Each wall is flat, endless, passes through zero and stands at right angles to its row. A trip goes straight from one point to another. Which walls does it cross, in order?

Walls:
(1): -10 -2
(2): -27 28
(3): 5 13
(4): -47 -47
(5): -12 6
(6): -64 -23
Trips:
33 7 to 14 -29 -> 3, 4
-39 46 to -30 -5 -> 4, 3
-58 -24 to -81 -27 -> none
54 24 to -52 11 -> 2, 5, 1, 6, 4, 3
28 34 to 31 14 -> 2
-19 71 to 59 1 -> 1, 5, 2

Walls:
(1): 1 -14 47 -9
(2): 26 -2 5 -70
(3): 36 12 66 -21
(4): -35 -15 72 -11
(5): 39 15 46 56
(6): 6 36 73 -6
(7): -4 -70 6 -29
(8): 12 -24 37 -49
Trips:
-26 30 17 -57 to 82 -30 14 25 -> 7, 5, 4
18 14 29 51 to -10 32 -63 34 -> 4, 1, 3, 6, 5
-21 -54 25 37 to -18 -18 25 -9 -> 6, 3, 5, 2
23 17 44 33 to -15 4 51 -7 -> 8, 2, 7

Walls:
(1): 36 1 16 87 -11 -23 3 0 28
(2): -8 18 -32 32 -8 52 28 71 -50
(3): 11 -44 1 15 -1 5 10 6 -1
(4): -20 15 -15 -70 4 6 20 -3 17
(5): 40 15 -22 -12 11 -15 4 49 -13
(6): -9 1 15 7 -15 37 16 25 -29
(7): 16 7 26 34 -18 -6 25 21 21
Trips:
0 25 -60 41 -53 -17 -20 -18 5 to 28 -41 -24 4 -31 6 1 0 -20 -> 5, 3, 7, 6
12 -2 8 -56 21 36 21 -11 0 to 15 11 -3 -6 36 23 -13 10 -8 -> 2
-17 31 26 -25 -36 13 -2 -9 20 to -19 -40 29 36 -11 2 -12 -38 14 -> 1, 4, 3, 6
-2 20 -31 -26 -8 -2 -15 23 -18 to -8 11 65 14 10 13 -15 22 -12 -> 4, 7, 1, 5
-5 -1 -20 -16 3 -20 4 22 4 to 15 32 36 13 -7 9 14 32 -22 -> 7, 6, 1, 4
-33 0 -6 -28 -20 -1 9 21 -16 to 9 -4 -7 -82 42 -14 11 1 -29 -> 2, 6
16 -12 -2 -14 -14 -26 1 54 -38 to 10 5 -17 27 7 10 26 -27 47 -> 1, 6, 2, 5
25 15 -22 38 43 16 14 28 38 to 30 -44 13 1 -18 -4 -14 -14 0 -> 2, 5

Walls:
(1): 7 -31 16 12 79 4 -31 -33 10 56 51 50 -74 -18
(2): 55 11 4 -16 11 20 -33 -2 6 5 30 24 -52 -40
(3): 25 -26 2 50 -37 21 28 -93 55 16 -6 44 17 17
(4): 13 24 -27 -17 -79 0 -33 38 39 5 -20 4 -13 8
(5): 72 -27 -63 -1 4 -6 -9 -14 -20 -3 -33 -34 -11 -6
(6): -26 54 42 -51 -13 -18 -18 -12 10 32 -11 28 11 -19
(7): -2 47 -26 46 8 40 19 2 -24 35 18 -44 -1 21
(8): -32 88 -39 10 -20 4 42 28 27 -39 62 -17 -16 -51
(9): 48 28 -36 -1 7 28 -89 -46 16 -26 -8 -28 -25 -31
(10): 49 32 30 -3 26 0 36 -8 20 -64 20 -58 -16 19
Trips:
-4 41 -57 -8 -25 14 -42 -5 -41 26 53 23 -6 14 to -38 42 -12 12 -19 26 -37 52 -57 4 7 11 -7 66 -> 5, 1, 2, 9
-31 17 -1 23 22 -4 2 27 -32 53 -8 2 54 -7 to -9 -24 14 -32 43 -5 37 -51 -8 -39 -56 -49 -32 9 -> 5, 10, 6, 7, 9
46 25 -10 1 -2 -1 38 -3 55 27 47 -26 -6 12 to 23 -22 70 -9 -8 52 -2 7 67 22 4 -45 -3 12 -> 5, 8, 6
18 1 -53 22 -9 -37 20 13 24 -35 -9 -7 22 28 to -33 -1 -28 37 6 -6 -30 -95 -37 -10 23 0 34 -41 -> 9, 4, 10, 1

Walls:
(1): 59 48 34 58 -19 38 11 12 -13 65 56 -28 1 8 3 24 19 -29 -48 2
(2): 79 -71 15 54 -75 -7 -13 31 -48 -53 11 38 -16 -26 -18 7 -25 -21 30 29
(3): 4 10 -28 -5 23 -19 -36 82 4 53 -22 0 -11 0 5 54 -5 21 -1 17
(4): 15 31 -22 35 -71 37 -12 -13 -44 5 4 -6 7 12 -46 -6 -14 8 -32 31
(5): 22 23 -30 1 72 -44 -12 2 14 -16 -21 3 22 14 40 -25 -4 -60 1 0
(6): 9 -15 -23 -41 23 -11 -38 27 26 -36 9 17 -13 -37 -33 5 56 -12 -18 13
Trips:
47 -18 35 13 3 -13 40 5 -1 -25 39 47 -32 -34 -31 38 26 22 -2 -16 to 16 24 -21 -2 37 11 29 13 2 -18 -24 -65 -43 28 0 -40 5 54 68 -17 -> 1, 6, 2, 5, 3
-40 21 30 -6 -33 15 -59 -17 -29 31 27 -25 35 -5 57 20 30 45 -22 1 to 11 34 -38 -15 17 62 62 -30 37 -12 6 -45 -18 22 -30 1 -4 34 12 16 -> 3
2 -43 -8 -39 27 40 -56 53 -19 -52 23 9 -12 -31 71 20 11 -21 14 23 to 34 -11 25 -21 -4 -21 -4 -14 -63 -48 -55 19 1 10 -72 50 -46 -50 -49 8 -> 4, 3
-12 -3 27 -4 -5 55 -21 11 -46 -11 -8 -16 -1 62 2 13 13 24 31 22 to -12 -47 -18 -11 -44 51 9 -5 -3 -21 22 9 -23 -76 16 -52 -22 -12 26 -27 -> 3, 1, 6
46 16 -9 -28 -9 -57 11 12 -19 6 -43 -18 38 -35 32 71 43 -18 -28 -69 to 94 -61 11 -8 -21 17 -9 -20 2 -26 -45 -38 9 -4 11 0 -39 -10 43 -8 -> 2, 1, 6, 3
13 -18 20 -33 -11 -15 71 18 -9 2 -1 -21 -13 44 -12 -17 -4 -82 65 16 to -24 26 35 7 3 -34 42 8 8 -17 2 18 71 21 26 -48 -14 4 -11 36 -> 2

Walls:
(1): 8 10 37 -94 -29 36 -38 1 -25 -19 22 -43 56 9 9 -29 -33 17 -27 28 -32 38
 -11 -20 -15 30 -10 -61 36 -1 38 -26 -1 -21 19 9 -9 -41 12 9 54 -24 52
 -19 27 15 -32 -41
(2): 7 38 54 12 -47 -17 17 8 43 -6 13 9 37 58 -38 24 -16 10 -78 11 31 -20 35
 -49 79 20 6 29 -24 -3 2 36 73 -25 19 -7 -32 45 59 6 61 25 -68 -19 -34
 -37 25 -33
(3): -38 -5 -88 -13 16 11 1 49 42 -39 -4 -56 -50 12 39 7 13 40 -5 -66 62 -9
 45 24 -16 5 22 -45 46 -65 2 6 -52 53 29 13 23 -13 -6 -6 20 -73 13 -30
 -36 38 -9 21
(4): 23 -34 31 41 14 33 -7 -7 6 2 -39 16 -10 -32 6 -41 -32 7 12 38 14 46 -61
 -18 -61 16 76 45 10 43 -24 -21 26 10 8 -61 -21 30 -23 30 -38 50 -34 -12
 17 81 -43 -17
(5): 26 34 9 -44 11 35 -34 -22 0 4 53 18 -23 -14 37 19 -31 65 -40 -6 -55 -28
 50 -6 -50 -31 55 48 40 -24 14 -18 -42 -2 -36 0 49 4 9 43 -3 40 25 -18
 -27 43 11 19
(6): -29 9 -16 48 12 22 22 -22 71 39 -68 -12 -40 -56 12 21 -16 -83 -22 22 -11
 -9 -12 54 19 46 -37 -71 4 -10 -49 -26 4 41 -43 -8 -45 12 1 17 -37 -59
 -13 -30 39 -20 5 16
(7): -1 3 39 -28 36 9 75 36 14 12 -4 43 -7 33 -3 -42 42 -12 24 28 -65 -49 21
 -35 -33 24 -16 26 -5 37 20 -8 36 -14 27 -73 -9 -64 -25 -18 34 -30 7 -23
 8 -48 36 31
Trips:
-25 -13 -15 15 -13 -15 -44 -10 20 -18 -8 -7 -15 47 -12 -57 -14 11 -1 26
 2 29 -18 -10 25 20 22 -10 65 -11 20 27 1 7 -25 -2 -28 -41 -5 -19 -40 5
 -10 -33 -13 18 8 69 to -6 30 27 -25 -25 -17 -86 -40 55 5 -48 58 7 46 63 -13 10 17 20 -71 -19 5
 9 39 76 -5 -50 67 -5 -33 2 11 -20 -9 -39 4 -42 42 13 35 37 -16 -1 13 11
 -70 43 -22 -> 2, 4, 1, 5, 3
9 -25 49 37 11 -3 37 -18 -8 65 14 -72 -36 53 -7 9 -56 56 -6 -18 -8 12 35
 -37 9 -21 -3 -70 40 -46 -7 10 23 -37 10 48 -35 -17 -89 -23 27 29 25 -44
 0 -13 -47 -56 to -25 0 -39 25 31 6 -11 22 33 17 -55 -38 -5 42 10 43 26 2 26 -63 -67 44 -6
 10 1 32 7 -15 -17 -4 -69 -56 -5 8 19 -34 5 -12 57 -3 -1 -24 -21 37 77
 -43 -9 93 -> 6, 2, 7, 1

Walls:
(1): -6 -19 -4 13 -25 -3 -61 -14 -42 -14 -12 -14 7 -10 -5 -4 3 -14 22 -6 0 24
 30 -11 20 8 -4 -9 -6 -42 -37 43 27 9 25 35 -17 44 -7 43 4 -58 -48 25 37
 39 -5 52
(2): 25 -84 9 20 -23 20 -21 5 28 12 -19 -23 -40 45 10 -3 -32 88 -12 36 -15
 -14 10 -2 0 3 15 -7 -49 -32 -27 -17 23 68 -30 -17 -3 12 -32 -8 18 2 41
 -13 -18 28 -5 12
(3): -16 36 -14 -37 54 13 12 8 7 -17 19 -49 -49 -27 17 -37 -38 7 -57 -3 38 50
 -27 -41 -24 22 18 18 32 -27 33 -2 7 16 33 -36 72 -3 11 -26 33 23 3 16
 29 12 53 18
(4): -17 18 -8 28 30 32 -6 2 2 34 -18 22 13 -5 1 13 5 -17 7 -35 -23 26 -23 -4
 -5 -4 1 -21 48 9 18 -34 8 -7 16 24 -20 -44 50 -15 3 -47 26 -9 -8 -27
 -16 -16
(5): -21 25 -35 -17 28 29 18 -16 -32 8 13 0 23 -20 -30 -33 -3 -47 -38 -2 -15
 10 25 -6 14 -6 -4 4 -45 -56 -4 -29 3 46 43 -18 -1 -20 7 -13 55 -22 -31
 -15 -66 36 -5 -13
(6): 43 8 -20 -27 -32 21 19 11 40 22 11 -20 -67 19 43 -35 37 38 19 -27 25 -2
 -51 -38 9 -19 -6 -37 -11 0 6 -28 -23 43 -19 24 23 0 -30 7 -28 -24 -23
 13 6 -25 2 3
(7): -46 30 -43 -31 -16 -11 -23 -27 -54 1 10 15 -7 -12 -2 -25 27 11 20 18 -5
 -9 22 -23 -26 -42 -14 6 -55 9 70 7 -14 -2 1 -26 -9 -16 10 6 18 -18 -22
 36 45 -5 -35 3
Trips:
-38 22 31 5 -17 -38 -10 25 -10 -14 1 10 -11 -32 36 -18 54 -24 -4 -32 26
 -24 41 -18 -20 -26 9 30 24 24 -26 -5 9 -6 3 30 16 16 -5 -39 32 8 -26 27
 -10 -5 2 12 to 27 19 9 8 9 37 43 0 -40 17 32 36 76 -5 -17 30 12 68 33 -8 -15 -27 2 14 2
 -42 -27 -15 48 -20 -25 -11 -4 -36 19 -16 -63 -14 37 -31 -5 -28 -6 -35
 -32 -45 -1 20 -> 3, 4, 5, 1, 7
24 -26 31 -46 31 -89 17 -37 22 20 10 30 -26 -7 -21 -6 32 -18 7 -11 -32
 -17 -1 3 -23 27 -7 -48 -26 -10 -15 29 55 -35 4 60 23 -3 17 2 3 37 5 -6
 -25 12 50 11 to 55 0 -11 -15 -29 -42 22 16 6 -20 7 21 -30 27 9 1 41 -62 44 6 -5 37 -46
 33 -1 -29 10 -74 -16 -20 -17 14 12 -21 5 25 -1 -38 13 -3 60 14 14 12 23
 -8 4 -42 -> 6, 4
33 20 58 -13 51 23 10 31 -20 23 1 -20 62 54 19 11 -33 26 -16 4 54 -9 -14
 41 22 43 -5 37 -17 30 -7 35 7 -7 -83 23 4 29 12 -48 39 -20 -31 -57 -51
 -32 5 -26 to 9 -1 20 -14 -85 -29 -35 -52 -38 27 -11 -30 -10 7 4 -75 -8 -36 64 -34 -8
 34 8 -49 -17 -1 -44 13 -21 -12 -7 44 -26 7 -32 -18 -13 -12 76 -11 -32
 -43 -32 36 14 10 47 5 -> 2, 1, 6, 7
-18 -32 36 -31 -5 53 0 -28 -22 29 -25 -33 -50 -9 52 16 18 -21 -30 -11 6
 10 -41 20 37 9 20 -66 -7 -7 -36 -10 11 17 54 22 -12 -22 28 -19 -17 -53
 -20 21 -27 -26 -13 -1 to -8 9 -83 4 8 35 -29 -3 21 8 -3 20 -27 8 11 -19 -1 -20 -4 -7 -5 39 -27 5
 13 19 26 -35 -3 5 -31 45 5 61 16 24 7 71 -11 36 -35 -18 42 38 -17 -13
 -33 22 -> none
-22 45 -40 -16 -50 5 29 16 38 -30 -33 -27 -50 -29 30 -1 -21 20 4 -40 25
 -60 -11 -38 0 52 9 -8 -52 25 15 46 18 -36 -74 11 11 -25 -15 -7 20 26
 -26 9 -19 -20 10 16 to 43 0 -8 -56 -37 23 -60 7 -77 26 -9 1 3 35 -9 -24 28 2 1 -11 13 -21 -21
 -56 38 -29 0 -12 19 11 43 19 7 -91 14 -24 -5 10 -6 53 -46 74 23 -48 4
 20 42 17 -> 2, 1, 3
-13 -4 19 -6 -36 -35 21 6 -17 15 -49 18 4 37 2 8 46 32 18 31 11 31 -46
 17 32 45 29 -59 -23 -30 -14 -30 17 26 -22 48 53 -10 -13 21 27 3 -23 -38
 32 -29 29 20 to 47 61 -10 21 -20 12 -39 -53 33 1 14 -56 6 3 -6 -25 -10 -38 -18 29 1 46
 43 3 74 -2 -40 -28 -29 -7 -28 4 -25 29 15 48 26 -20 -15 -2 -27 44 11
 -23 37 -12 1 16 -> 3, 5, 2
73 -41 17 7 7 -7 1 38 40 19 16 -11 -24 -8 -6 29 -32 -9 34 -10 -11 -10 18
 0 24 14 -35 43 -14 -71 4 -23 5 30 15 4 47 -39 0 -3 -2 -73 -24 -13 -52
 -31 25 -11 to 14 -28 -26 26 53 37 -13 -21 -4 52 17 50 -22 -2 5 6 10 -4 -57 31 -20 75
 29 24 -15 -17 -6 -32 38 -36 13 -20 38 -6 0 -10 17 4 -41 -47 -14 74 -14
 -27 55 4 5 5 -> 3, 1, 6
-25 45 42 32 -29 -46 3 -46 45 -8 11 26 65 52 10 -6 -43 79 3 -2 -26 9 1
 -15 -13 86 -13 -31 -6 -41 41 -12 -8 -35 -9 -21 35 -19 15 8 -63 28 6 6
 -4 -39 8 -3 to 13 -2 35 -6 45 17 25 -16 -16 12 13 -9 43 -26 20 15 21 -3 -15 -34 -34 -24
 -13 28 -48 -15 16 -9 15 7 -29 -41 31 -28 -23 3 -7 55 1 -42 10 -40 -74
 41 24 -30 49 23 -> 2, 3, 1
